Every row gives one point. The window is the flat piece filled in between its corners: a triangle in 3 columns, a solid with four corners in 4, and so on. A path goes straight from each point to the next, and from the last back to the first. After which points does the path pass through the window?

Window (3 x 3):
[[-1.4  4.0  3.6]
 [ 0.0  5.7  1.1]
 [ 4.1 -3.8 -3.4]]
Path:
(1): [-2.5  2.9 -3.0]
(2): [3.4 5.2 4.1]
(3): [ 3.6 -2.5  0.2]
(4): [ 1.7 -1.8 -2.9]
(5): [-2.5  3.7  1.8]
(6): [-1.2  9.4  6.0]
(7): [2.3 6.7 2.9]
(8): [-2.4 -0.2 -2.9]
(9): [-0.5  5.6 -2.5]
(10): [1.4 3.9 5.5]
(11): [ 4.0 -2.3  0.6]
(12): [-0.3 -0.2 -2.5]
(13): [-1.0 -3.0 -1.9]
(14): [3.8 2.5 2.2]
(15): [ 8.2  3.8 -1.4]
(16): [-2.4  5.7  1.8]
Through the window after points: 1, 7, 9, 15

Window, 6 rows:
[[ 1.7  4.2  2.4 -2.8 -0.1 -2.6]
 [ 1.8  2.4  5.1  1.1  1.0 -2.9]
 [-5.8 -1.8  4.7 -0.3 -3.4  8.3]
 [-1.2 -3.7  0.9 -1.7  1.3  3.3]
 [-5.5 -4.8 -6.6  0.7  3.0 -1.1]
 [ 0.5  4.5  3.2 -1.4  4.7 -2.1]]
Path:
(1): [4.9 1.6 6.4 2.1 1.9 4.0]
(2): [-9.1 -4.1 -6.0 -5.6  2.4 -3.5]
(3): [-4.6 -5.2  2.2 -4.6 -1.9 -2.2]
(4): [ 1.6 -0.6  0.2  1.2  4.1  6.7]
(5): [-1.1 -2.5 -1.5  1.9  3.3  9.5]
(6): [-2.9  1.2  6.5 -1.4 -1.2 -3.2]
(7): [-1.9  0.9  3.0 -1.3  1.1 -4.0]
(8): [-1.8 -1.2 -0.5  0.2  3.7  3.4]
(9): [1.2 3.7 3.0 0.3 4.5 0.4]
(10): [-0.5  2.1  1.0 -5.7  1.3 -8.9]
(11): [-1.1 -1.3  4.7 -1.7  4.6 -1.9]
(12): [ 1.2  6.8 -1.7  1.6 -0.6  0.0]
Through the window after points: 1, 3, 11

Window:
[[-3.1 -1.7  0.8 -6.6  3.3 -5.6  2.7  3.8  0.0]
 [ 1.2  3.7  0.6 -0.7 -0.6 -8.8 -2.9  3.2  1.8]
 [-1.3  0.0  5.6  5.8 -3.6  0.6 -0.3 -9.7 -1.6]
 [ 3.3  0.8  0.7  2.9 -2.5 -4.7  8.0  5.0  2.1]
 [-4.0  4.6  1.2 -5.5 -3.1  2.8  0.6  2.0 -6.9]
 [ 7.2  0.2  1.4  2.2  1.4 -6.9  0.0 -1.9 -1.3]
 [ 0.6 -2.6 -5.1  6.4  0.1  5.1 -4.5 -4.6 -2.7]
 [ 4.2 -3.3  0.0 -4.0 12.2  1.1 -3.4  0.4  9.1]
 [ 2.4 -7.0  5.1  0.8  0.3  0.2 -1.9 -1.5  2.6]]
Path:
(1): [ 1.7 -2.9  0.5 -4.9  2.8  0.9 -2.5 -2.9  1.2]
(2): [-3.8  0.1  6.0  7.4  1.4 -4.5  0.3  4.1 -0.5]
(3): [ 0.2 -0.3  5.1  1.9  3.0 -4.5  1.5  1.2  0.2]
(4): [ 3.5 -3.7 -2.1 -0.1 -0.4 -2.9  1.5  0.5  3.7]
(5): [ 1.0 -0.3 -0.5 -2.3 -1.7 -1.7 -0.4 -2.6  2.4]
(6): [ 3.1 -4.8  3.1  5.6  7.9  0.8 -0.4  3.4 -1.2]
(7): [ 0.5 -1.0  3.7  0.9  0.8  3.4 -1.6 12.6  0.3]
(8): [ 1.0 -2.0 -0.3 -0.1  1.4 -1.2  0.2 -5.6  2.1]
(9): [ 1.9  0.8  1.6 -2.5 -3.6 -5.2 -1.4  0.2  3.5]
(10): [ 0.4 -2.3  4.1  1.0  7.8 -2.9  2.1  1.3 -1.9]
(11): [ 3.7 -2.3  6.8  6.3  4.8 -4.3  0.7  4.2  0.7]
(12): [-1.6 -1.8 -2.9 -6.6 -0.4  5.6 -1.7 -4.8  0.1]
(13): [ 2.4 -0.3 -2.3 -1.6 -3.5 -0.4 -1.9 -4.6  0.3]
(14): [-0.5 -1.8  2.8  1.9  5.7 -0.4 -3.9  0.0 -0.3]
(15): [-1.6  1.7  6.9  4.0  3.6  4.5  0.5 -2.4 -5.9]
(16): [ 2.1 -2.8 -4.0 -3.3 -2.1 -2.0 -0.8 -1.1  2.8]
Through the window after points: 5

Window, 11 rows:
[[  1.2  -1.3  -4.2   3.2  -3.1   2.3  -0.7   3.1   1.9  -4.1  -3.3]
 [ -2.9  -5.7  -8.4  -3.3  -0.4   4.2  -8.3   3.2  -3.2  -3.2   4.4]
 [  5.7   2.7  -2.9   2.7  -3.6   1.2  -5.2  -0.7  -9.0  -0.1   0.8]
 [-10.0   0.1   4.6   2.2   6.1   2.1   5.9   0.1  -7.0  -2.4  -2.6]
 [  5.3  -3.3   0.1   2.3  -8.2  -5.8  -5.7  -9.7  -3.3  -0.5   2.5]
 [  1.8  -0.5  -4.6  -5.9   0.4   2.6   2.0  -2.8   1.3   3.2  -5.1]
 [  4.7  -4.1   6.5 -13.1   1.6  -0.4   6.8  -5.3   2.7  -2.3   0.5]
 [  1.9  -2.4  -5.5   3.4  -8.4  -5.8  -1.7   2.4  -6.4  -0.9   0.8]
 [  0.1   3.2  -4.1  -4.4  -4.3   1.7  -6.0   2.6   1.3   1.2   1.0]
 [  0.7  -3.5  -4.1   4.4  -0.3   0.9  -3.5   5.0   0.4   3.7   0.5]
 [ -5.4  -6.1   6.0  -2.4   5.3  -0.5  -0.4   1.0  -3.5  -2.0  -7.7]]
Path:
(1): [-0.4 -1.7 -1.8  3.0  3.1 -5.2 -3.4 -4.0 -1.0 -2.1 -2.4]
(2): [ 2.1 -6.0  1.4 -2.9 -9.2  5.2 -2.3  3.4 -4.0  3.2  1.8]
(3): [ 0.9 -2.3  0.2 -0.2 -4.3  1.0 -1.0 -1.3 -5.6 -0.2 -0.5]
(4): [ 0.0 -1.9 -3.2  2.2 -0.5 -3.1 -2.0  1.6 -0.8 -0.9 -0.7]
(5): [ 4.4  4.8 -2.2  3.0  0.7 -3.4 -2.0 -1.5 -1.9 -2.6 -0.7]
(6): [ 1.6 -2.2 -3.8 -1.4 -4.6  2.3 -2.4  0.7 -2.9  1.1  0.5]
(7): [ 2.9 -0.6 -1.5  1.4 -5.3  1.7 -3.4  0.2 -4.2  0.9 -1.1]
(8): [ 0.2 -2.7 -4.4  2.5  4.4 -2.7 -2.0  1.1  0.4 -1.4  1.9]
(9): [ 3.1  1.6 -6.0  0.0  2.8 -2.0 -0.1 -2.1  1.9  0.4  0.6]
(10): [ 1.5 -4.1 -1.3 -3.1 -7.0  1.6 -1.4 -0.2 -3.6 -0.5 -0.8]
(11): [-0.3 -3.5  0.4 -2.4 -3.3  2.2  1.8 -1.0 -2.8  0.9 -3.5]
(12): [ 2.3  4.3  1.9  2.0  4.3 -4.7 -1.2 -1.1  0.3 -4.3  2.5]
Through the window after points: 1, 3, 7

Window:
[[-7.4  4.4 -2.1  0.5  7.8 -0.6 -2.1  0.3  4.8  1.1  0.9 -9.9  0.6 -4.5]
 [-3.2  1.6 -0.8  3.7  5.6  0.5 -2.8 -2.0 -1.7  1.6 -5.2 -1.7  3.8 -3.7]
 [-3.9 -2.7 -1.7  2.1  9.6 -1.7 -5.2 -2.1  3.0  4.8  4.9 -5.8  1.6  2.2]
 [ 4.7 -1.7 -5.0  3.0  0.0  1.8 -5.2 -1.5  4.4 -1.0 -5.4 -5.1  0.8 -6.1]
 [-3.5 -3.0  3.5  0.8 -4.9  1.1 -4.3  3.3 -1.0 -5.0  2.7  1.8 -2.3  3.4]
 [-4.0 -6.6  3.1  4.2 -6.0  0.8 -2.8  7.7 -2.2  0.1  2.4 -6.2  4.3  4.2]
 [ 0.1 -3.3 -4.1  3.9  5.8  1.9 -0.7  2.5 -1.0  0.0 -4.3 -4.5 -4.8 -4.7]
 [ 3.1  5.5  2.7  2.0  2.1 -1.4  1.8 -1.5 -5.2  0.0  8.4 -5.0 -0.5 -1.0]
 [ 3.0 -1.3 -5.3 -2.3 -5.8 -2.2 -0.9  3.8 -3.9 -1.9 -5.5 -0.7 -1.2  2.8]
 [ 3.7 -1.3  6.0 -0.4  3.2 -6.1  4.1  1.6  0.7 -2.8  2.9 -4.3  2.3 -1.2]
 [ 2.3 -2.2 -5.4  7.1 -7.1 -2.6  2.0  4.9 -0.6 -6.2 -1.6  2.4  0.6  2.6]
 [-9.4 -3.8 -1.9 -0.7  5.7  2.8  0.6 -5.3  2.4  5.9  5.0 -5.8  1.8 -4.2]
 [ 0.0 -2.8 -3.3  6.3 -7.4 -5.7 -3.9  1.8 -0.5  0.2 -7.6 -1.3 -4.7 -2.6]
 [-5.1  2.8  1.5  2.0  9.6  4.8  1.2 -5.1  6.3  7.8  0.3 -8.0 -0.8  0.3]]
Path:
(1): [  0.5  -4.0  -3.2   5.0  -0.2  -3.0  -2.1   0.6   0.4  -3.5  -1.2 -10.9
  -0.4   1.9]
(2): [-1.5  0.5  0.4  1.7  0.2 -2.2 -1.6  0.8 -0.1  3.4 -0.3  2.6 -0.8 -2.6]
(3): [ 0.3  0.8  0.2  3.3  4.5  3.9 -0.9  4.8  5.5  5.8 11.7 -1.1  5.5 -3.7]
(4): [-4.7 -2.5  0.5  2.3  1.0 -4.6 -1.2 -3.6 -3.2 -3.1 -6.4 -8.1 -3.6  0.5]
(5): [-2.0 -5.4 -2.4  2.5  2.6 -0.8 -2.9 -0.7 -4.5 -5.6 -2.4 -2.9 -1.0  1.8]
(6): [ 0.2  1.3 -0.8  2.8 -2.6  0.7 -0.1  4.7  3.1  2.8 -0.3 -1.2 -1.8 -2.8]
(7): [-1.8  0.2 -0.9  2.1  1.5  0.7 -0.9  0.8  1.3  4.6  1.5 -2.8  0.9 -1.8]
(8): [-3.1 -4.7 -1.9  1.8  2.9 -1.8 -1.4 -0.4 -1.4 -2.8 -2.2 -8.2  2.1  0.5]
(9): [-2.0  0.7  1.8  2.4  3.3  0.6  0.8 -1.6  0.4 -4.6 -2.1 -8.0  2.5 -0.3]
(10): [-0.9 -2.2 -0.1  1.0  2.8 -2.0 -1.8  1.7 -0.1  5.5  2.4 -2.2 -0.9 -2.9]
(11): [ 2.6  0.5  1.5 -0.8 -1.6 -0.4 -1.6  4.3 -0.7  3.3 -0.9  2.2 -1.9  1.2]
(12): [-1.6 -3.0 -4.1  1.6 -1.6 -0.5 -2.2  0.7 -1.2 -4.0 -2.3 -4.6 -0.4  0.2]
Through the window after points: 1, 5, 11

Window, 14 rows:
[[  9.2  -5.7  -4.9  -5.8   4.0  -0.5  -1.6  -3.6  -4.5   0.2  -4.2   4.8
   -5.5   0.2]
 [ -2.3  -3.3   1.6   5.8   0.8  -3.5  -3.5  -4.4   1.6  -2.1   4.3   1.9
    0.9   6.2]
 [  1.7  -1.9   0.9   4.4  -2.8   3.1  -5.3   8.5  -2.0   0.6   0.0   0.8
   -1.2  -1.7]
 [ -6.0  -6.5  -3.6   5.5   1.7  -4.6  -6.8  -5.0   2.2   0.6  -3.1  -3.0
    3.8  -0.8]
 [  5.8  -2.7   3.5  -2.9   0.8   2.4  -0.3  -1.5  -0.2   3.3   2.7  -2.1
    2.2  -4.7]
 [ -2.6   3.2   0.3   0.6  -1.9  -7.9   1.8   0.5  -2.3  -2.8  -1.9   4.5
  -10.3   0.7]
 [  4.4  -0.5  -4.2   8.9   4.3   2.8   3.7  -1.8   2.8  -1.2   4.3   1.3
   -5.5  -6.9]
 [  0.0  -3.5  -2.1  -1.7   5.8   8.0  -0.2  -5.1   0.8   4.7  -5.4  -1.3
   -2.4   0.5]
 [ -4.4  -1.3   3.1  -3.4   5.3  -5.6  -0.8  -1.1  -2.6  -7.0   4.5   0.9
    1.7  -4.7]
 [ -7.4  -0.5  -1.1  -0.3  -0.2  -0.6   6.1   4.3   2.4   1.3  -2.4   6.8
   -3.0  -1.5]
 [  6.7   0.2   0.3  -1.6  -1.5  -0.9   6.7   6.6   4.4  -8.7  -0.5   2.8
   -5.9  -5.7]
 [  0.3   0.8   5.0   2.4   9.1  -7.0  -4.8  -1.9  -4.8   0.6  -2.5   7.4
   -3.3  -1.0]
 [  0.4  -1.2   4.6   2.8  -4.3   0.6  -4.5  -0.9   2.5  -6.0   5.8   1.6
    1.3  -7.5]
 [ -1.9   1.0   4.4   3.9  -1.1   0.5   3.0  -5.6  -3.7  -3.4   1.4   0.1
    4.3  -4.2]]
Path:
(1): [ -1.2 -10.4   1.8   1.8   1.5  -2.1  -0.7  -2.0   1.0  -2.6  -3.1  -0.8
  -2.0  -4.3]
(2): [ 0.7  3.1 -0.1  2.0  0.0 -2.9 -1.1  1.2 -1.9 -1.5  2.3  4.5 -2.1 -0.3]
(3): [ 0.8  4.6 -2.7  4.7  5.6 -2.8 -3.3 -1.9 -2.4 -0.8  0.7  0.4  3.0 -2.6]
(4): [ 3.5 -7.6  3.4  0.6 -1.1  2.0  1.3 -2.4  1.9 -2.4  3.1  1.2 -5.3 -2.6]
(5): [-0.8 -5.4  7.4  3.9  1.3 -2.6  3.4 -1.9 -4.9 -3.4  4.2  1.1 -0.4 -6.3]
(6): [ 0.6  4.9 -3.6  0.0 -0.5  1.7 -2.2 -1.3  2.6 -0.2 -3.6  1.8  1.0  0.6]
(7): [-2.0  1.5 -0.9  1.0  3.9 -1.0 -0.1  1.4  0.2  1.8 -0.8  4.8 -1.6 -1.2]
(8): [-0.3 -2.9  3.0  2.7  1.5 -3.5  1.0 -0.6 -1.3 -3.1 -0.7  3.8 -4.6 -3.0]
(9): [-4.8 -7.4  0.5  5.4  2.0 -1.9 -0.8  1.9 -0.5 -4.2 -2.9 -6.8 -5.6 -4.4]
(10): [ 4.4  4.3 -1.0 -2.0  0.3 -0.8 -1.9 -3.2  0.2  0.7  2.1 12.8  2.5  1.8]
(11): [-1.8  1.1 -4.5 -2.2  0.0 -2.6  0.0  1.7  0.8 -2.0 -1.4  3.1  0.6 -1.3]
(12): [ 0.2 -5.3  1.7  3.0  4.0  2.8 -1.0 -3.4  0.8  1.1 -0.8  0.3 -1.5 -1.2]
Through the window after points: 5, 7

Window (14 x 14):
[[ 0.5  6.4  7.0  4.2  7.8 -1.3  1.0  6.7  3.0 -1.4  3.9 -0.4 -2.6 -3.6]
 [ 7.2 -2.5  0.3  2.4 -3.6  1.3 -2.1 -3.7 -1.3 -5.5  1.8 -2.9  0.2  5.1]
 [ 5.6 -1.4 -3.6  0.8  6.0 -6.9  4.2 -3.0 -2.2 -1.9 -0.8 -2.5 -5.2  4.8]
 [ 4.5  0.7 -2.0  1.2 -2.8 -3.9 -4.0 -4.2  1.4 -4.1  7.7 -3.6 -1.1 -6.5]
 [-2.6 -1.7 -7.0 -3.9 -3.7 -4.2  3.0  3.9  1.7 -3.3 -3.0 -0.3 -0.3  3.2]
 [ 6.4  0.0  4.4  6.1 -3.4 -3.1  1.5 -1.8  3.8  5.4 -0.4 -5.8 -2.2  1.3]
 [ 3.6 -2.4  4.7  1.3  1.0 -4.9  0.8 -5.0  4.5  2.7  0.2  5.9  2.5 -3.4]
 [ 7.5  2.8  1.2  0.5 -1.7  4.4  4.4 -3.0 -1.5  5.4 -3.1  4.3 -1.8 -0.4]
 [ 4.8  0.8 -1.5 -2.6 -2.0  3.2  3.7 -0.9  1.4 -2.1 -6.5 -4.5  0.4 -2.5]
 [-0.9  3.7  1.4  6.3  1.5 -3.2 -4.7 -5.2  3.3 -0.8  1.9  5.0 -0.8 -5.6]
 [-3.5 -0.5  2.1  1.6  3.7 -1.8 -0.7  0.6 -2.7 -0.5 -0.3  1.7  2.1 -4.0]
 [ 4.9  3.3 -5.6  0.7  6.6  1.0  9.0 -4.3  3.0  3.7  0.4  5.4  5.5 -5.0]
 [ 2.0 -3.4 -4.7  3.4 -0.1  1.6 -6.1  3.1  0.7 -2.4  0.7  2.0 -5.7  0.2]
 [ 8.8  2.2 -7.5  6.0 -1.6 -0.8  1.9 11.4  0.1 -3.4 -1.3  5.1 -0.5 -1.2]]
Path:
(1): [-3.0 -6.8 -2.0  6.6 -6.1 -2.5  2.1 -3.0  4.3 -3.6  0.6  2.1 -2.8 -5.3]
(2): [-0.7  1.1 -3.3  5.8  0.2 -1.0  8.0  0.3 -1.3 -3.1  2.1  2.0 -0.9 -3.8]
(3): [ 10.6   1.4   0.7  -0.1  -0.2  -1.7 -10.8   0.7   5.7   1.6  -1.4   0.5
  -2.8   1.9]
(4): [ 5.5  1.7 -1.4  1.9  1.3 -1.5 -0.9 -1.4  0.2  1.1 -0.8  0.1 -0.8 -0.7]
(5): [-0.4 -2.6  2.2  0.9 -3.0  2.5  6.5 -1.3  0.1 -1.9  1.7  2.0 -0.9 -2.5]
(6): [ 1.2 -0.6  2.0  4.9 -1.0 -3.1  4.6 -2.1  0.4 -1.4  0.7  1.8 -2.7 -0.6]
(7): [ 5.5  1.7 -1.8  0.2  0.5 -0.5 -0.2 -0.9  0.7  1.3 -0.7 -0.2 -0.9 -0.5]
(8): [ 7.3  5.5 -2.0 -0.9  6.1  0.7 -3.1  3.8 -1.8 -0.5  0.6  2.7 -0.4  0.6]
Through the window after points: 4, 6

Window, 14 rows:
[[  2.0  -3.2  -2.3  -4.8   0.5   1.8   0.1   1.1   2.6  -1.7   0.8   2.7
   -5.0   0.2]
 [ -0.8  -2.7  -2.0  -1.9   9.6  -2.5  -0.4   2.7  -3.2   0.3   4.0   4.9
   -1.8   2.4]
 [ -0.5   1.1  -4.6   0.5   3.8  -0.2   3.1  -0.9  -3.2  -3.5   1.3   0.6
   -2.5  -4.8]
 [  0.7   0.0  -2.1   0.0  -2.7   4.5  -0.3   5.7  -1.1  -4.4   3.0  -1.4
    0.3   1.0]
 [ -0.8  -4.1  -5.3   0.2   7.4   5.8  -1.0   1.2  -1.8  -0.1  -4.4   2.8
   -1.8   1.1]
 [-12.2   9.3   1.1  -7.2  -6.4  -5.4   0.0  -0.4 -11.2  -3.9  -5.0   3.5
    2.6  -6.5]
 [  0.5   1.1  -0.1   2.1   0.8   6.6  -2.0  -9.6   6.0   0.5  -0.2   0.6
    0.3   0.7]
 [  2.8  -0.6   2.2   2.9   0.3   1.9  -5.0   0.3   4.5  -1.6   0.0  -0.9
   -3.6  -3.4]
 [ -0.6  -3.6  -8.1   4.8   3.2  -3.1   8.1   2.8   3.2  12.4  -2.0  -1.7
    3.3   0.2]
 [ -0.4  -3.4  -8.5   4.0   0.5   0.9   0.6   3.9  -2.0   4.6   3.8   2.2
   -4.3   0.4]
 [ -0.8  -5.1   0.1  -2.6   2.6   5.5  -3.7  -6.5  -0.2  -0.1  -0.3   0.6
    2.9  -4.7]
 [  2.0  -1.4  -5.6   0.1  -2.8  -2.5  -3.8   2.3  -2.3  -4.6  -0.1  -3.8
   -2.1   1.7]
 [  5.6  -2.4  -1.9   4.4  -2.3   2.6   0.9  -5.4   0.5   3.7  -4.7   3.0
    5.8  -2.5]
 [ -4.2  -6.7   1.5   3.8  -2.2  -3.7   3.2   2.6   4.1  -2.3   1.2   0.7
   -4.3   2.7]]
Path:
(1): [-0.4  4.7 -5.0  1.7  3.0 -3.9 -7.3  0.7  4.2 -2.6 -1.2  3.1  3.6 -4.5]
(2): [ 2.5 -5.5  3.6  1.3 -1.5  5.9  0.9 -1.1  0.5  0.6  0.5 -2.2 -5.9 -0.4]
(3): [ 1.7 -2.6 -2.1  5.2  2.9  2.0  6.0 -2.7 -3.2  3.9 -5.4 -3.2 -8.2  0.3]
(4): [-0.6 -1.3 -2.1 -2.6  0.6  1.6 -1.5  0.7  0.8 -2.2  0.1  2.5  1.9 -1.2]
(5): [-0.7 -0.5 -5.1 -1.8  2.8  0.0 -5.3  1.2 -0.9 -8.2 -3.4  9.3  5.5 -1.7]
(6): [-0.7 -4.7 -3.0  1.2  5.7  5.7  2.1 -0.3 -1.2  5.2 -1.5 -2.4 -4.9  1.0]
(7): [ 0.3 -0.8 -1.8  2.3  1.1  1.4  2.9 -0.9 -1.0  3.8  0.2 -2.1 -0.9  1.2]
(8): [-3.4 -2.8 -3.8 -1.1  3.0 -0.4 -0.4  1.6  2.4 -1.5 -0.6  7.1  1.5 -3.9]
Through the window after points: 1, 5

Window, 14 rows:
[[  1.5  -9.8  -3.1 -10.9  -2.4  -7.3  -3.2   2.7  -1.6  11.9   0.6  -8.8
    0.9   1.0]
 [  4.2   3.8  -3.9  -1.7   4.7  -3.2  -6.0   3.9   6.0   5.4  -5.9  -1.1
    4.7  -1.8]
 [ -8.9   1.8   6.2  -6.5  -0.3  -2.1  11.1  -1.8   3.9  -2.4  -2.6   0.7
   -2.0   2.3]
 [ -6.5   0.9   1.5  -3.9   5.5  -6.3   1.4  -0.4   3.0   1.0   8.9   0.0
   -1.9  -1.0]
 [  2.4   3.9  -1.8   5.8  -5.1  -1.3  -3.0   2.2  -3.7  -6.6   1.3  -3.8
   -0.3  -0.8]
 [ -0.9   0.9  -2.4  -3.1  -1.4   2.8  -3.1   4.8   2.3   1.6  -1.2  -0.5
   -0.1  -4.0]
 [  3.3   4.1  -1.1   0.2   4.7   4.8  -3.2   6.8   0.1   5.0  -0.3   0.4
    1.3   2.7]
 [ -3.9  -2.5  -1.9   0.2  -0.4  -5.4   5.0   2.3   6.4   3.0   2.4  -0.1
   -3.2   1.9]
 [  5.0  -0.4  -0.3 -10.0   4.4   3.6   1.4   1.9  -1.4  -0.9  -5.5   2.8
   -4.0   2.0]
 [  1.0   0.7   6.2   1.7  -0.8   2.9  -3.6   3.8   8.9   2.4  -1.0   2.2
   -1.6   3.3]
 [  0.4  -3.5   1.4   2.2   1.8   3.3   1.5  -1.3   8.4   5.0   2.3  -4.1
   -0.8   1.5]
 [  1.0   2.1   2.1   5.7   3.5   4.4  -5.9  -0.9  -0.6   6.9   1.8   3.0
   -6.4   1.0]
 [  1.7   0.1  -7.9   1.3   1.0   4.4  -2.4  -4.3  -3.0  -2.6   0.4   4.4
    3.7   6.1]
 [  1.8  -3.6  -0.3   0.6   5.1   3.2  -5.7   5.3  -1.3   1.9  -4.1  -0.1
    0.5   0.2]]
Path:
(1): [-2.8  1.1 -2.8 -0.7 -1.2 -1.0 -2.7  1.3 -1.4 -2.4  1.9 -2.6 -2.1  1.4]
(2): [-5.3  1.8  0.7 -8.4 -0.8 -4.0 -0.2 -2.6  5.2 -3.1 -2.7 -4.2 -2.9  1.6]
(3): [ 4.0 -2.5  1.5 -0.3  3.9  4.8  3.9  5.0 -1.5  5.1 -1.1  4.3 -0.3  1.5]
(4): [ 1.9 -3.5 -0.6 -2.3  1.9 -3.6  1.7  3.1 -4.5  5.3 -1.3  4.2  6.5 -5.1]
(5): [ 1.1  3.9 -1.9 -2.2  2.7  1.1 -4.9  3.1  7.1  3.3 -2.4 -4.2 -1.9  3.7]
(6): [ 2.8  1.8 -7.1 -0.9  3.8  5.3 -5.5  0.9  2.8 -0.6 -4.8 -0.5 -3.4  7.1]
(7): [-2.6 -2.3  6.4 -1.8 -1.9 -5.1  4.7  4.0  1.2  4.5  5.0 -0.5  1.6 -7.1]
(8): [ 3.1 -2.6  3.2  4.8  3.7  2.2 -4.1  5.2 -1.3  2.5  3.6  1.9  4.5  1.6]
(9): [-0.1  4.9 -8.9 -5.3 -1.8 -0.5 -2.5 -2.0  3.1  0.4 -4.9 -3.8 -6.8  0.5]
(10): [-2.2  1.6  2.1 -2.7  2.4  1.0 -0.7  1.9  2.2  2.0 -1.1 -0.2 -4.3  3.1]
(11): [-0.7 -1.5  1.0 -1.0  1.4 -0.8  1.6  1.2  2.9  1.1 -0.6  1.0  1.5 -0.5]
(12): [ 3.9  0.5 -0.2 -2.1  1.7 -2.3 -1.5  2.7  1.3  2.8 -0.9  0.5  2.0 -1.8]
(13): [-0.5  2.1 -1.4 -1.6  3.6  3.2 -5.2  2.8  8.1  3.6 -5.5 -0.7 -1.2  4.2]
(14): [-1.2  0.0 -3.3 -2.6 -1.3  0.4  0.6  1.0  2.1  1.0 -1.1 -2.7 -4.8  4.0]
(15): [ 2.7  0.5  4.2 -1.7  2.9 -1.7 -1.5  2.2  1.0  2.2  2.6  1.9  5.3 -5.0]
(16): [ 5.8  0.2  2.5  3.8  1.6  0.1  0.2  3.3  4.3  5.0 -1.0  1.0  1.3 -1.4]
Through the window after points: 2, 4, 6, 10, 12, 16
